Rows are points. To make a cloud, some directions were put in groups of two or more. Within a group, all points are equally far from the middle, so they leave a hole (a ring in 2 directions, a hollow ball in 3). The other directions are filled evenly. Then the cloud was stretched, turned, moved and blurred a little. How many holes are there, and how many directions does each take, smallest first?

Cloud:
[[ 28 -26]
 [  6  40]
 [-25  13]
 [-23 -13]
 [ 30 -24]
 [ -4 -31]
 [ 30 -23]
 [ 33 -20]
 [  6  40]
 [ 15  39]
 [ 21  36]
 [ 32  25]
 [ 39  12]]
Holes: 1 (2)

Cloud (30 x 4):
[[-39 -13  43   9]
 [-25  38  32 -13]
 [ 20  -5  45 -36]
 [-20 -32  47  -7]
 [-18   4 -10  46]
 [ 27 -33 -12  -3]
 [ 10 -20 -17 -42]
 [  5 -32  26  26]
 [  7  25 -30 -13]
 [-20  39  34 -14]
 [ 28 -28  34   1]
 [-20  31   6 -39]
 [-34  17  40  19]
 [-38 -36 -15  -3]
 [ -8  39  35 -20]
 [ 29 -34   3   7]
 [-41  20 -24  -1]
 [  5  12  30 -51]
 [ 36  -7  38 -15]
 [-24  28 -25 -14]
 [ 33 -30  -4   0]
 [-55 -16  -7  -3]
 [ -8  25 -24 -28]
 [ -2  31 -24  20]
 [ 16  -7 -23 -37]
 [-18  -6  27  42]
 [-36  34  22 -18]
 [-14  37  30 -27]
 [ 10  20  38 -40]
 [ -1  33   5  36]]
Holes: 2 (2, 2)

Cloud (47 x 6):
[[ 57  11 -21  14   7  -7]
 [-21  -1  19  32 -26  -5]
 [ 44 -21 -20 -16  -6  35]
 [ -3 -31 -18  12 -24 -13]
 [ 10 -26 -15   8  52 -25]
 [ 21  50 -11  45   9  11]
 [-20 -39  -8  34  29  17]
 [ 17  26  44  30  42 -15]
 [ 53  12 -27   4  -5  25]
 [-11   1 -34  23 -13 -25]
 [ 12   6  38  -6  42  48]
 [ 14  14 -35 -15   2  58]
 [ 40  -7 -28  30 -11  -2]
 [ 21  31  31   9 -34  22]
 [ 49 -24   5  16 -17  10]
 [ 10   4  -6 -55  11 -30]
 [ 21 -11  33 -37  38 -18]
 [-41  -5   2   4  31 -29]
 [-23  13 -43 -12  46  11]
 [-22   3  -1  43 -23   2]
 [-11  64 -11  24  -4  20]
 [-44   3  40  -3   2  30]
 [  7  -4  -6 -60  32  -3]
 [ 31 -48  19  -9  -9  14]
 [ -1   0  33 -14 -34  47]
 [-44 -15  -9 -11  19  39]
 [-15 -10  -9  35 -27  38]
 [ 44  23 -38  13  23 -11]
 [  8 -33  -7 -37  -8 -21]
 [-30 -32   2  -6 -18  35]
 [-36  37  43  -5  29   5]
 [  8   9  58 -37  10  -3]
 [ 41  32  23 -31  28  21]
 [ 39   1 -15  35  21  41]
 [-37  43  22 -31   5  20]
 [ 41 -11  19 -35  39   1]
 [  3 -40   7 -44   9  -8]
 [-26  47 -17  18  28 -26]
 [ -1  -5 -26 -35  -6 -34]
 [-20   8 -53  17   6 -13]
 [ -3  17 -18  32 -34   2]
 [-17 -38 -15 -39  14  12]
 [ 18  21 -26  41   8 -29]
 [ 36   4 -21 -36 -25  18]
 [-54  21  14  -1  13  -7]
 [ 32  37  42 -14  13  36]
 [-38 -17 -28  21  19  -6]]
Holes: 1 (6)
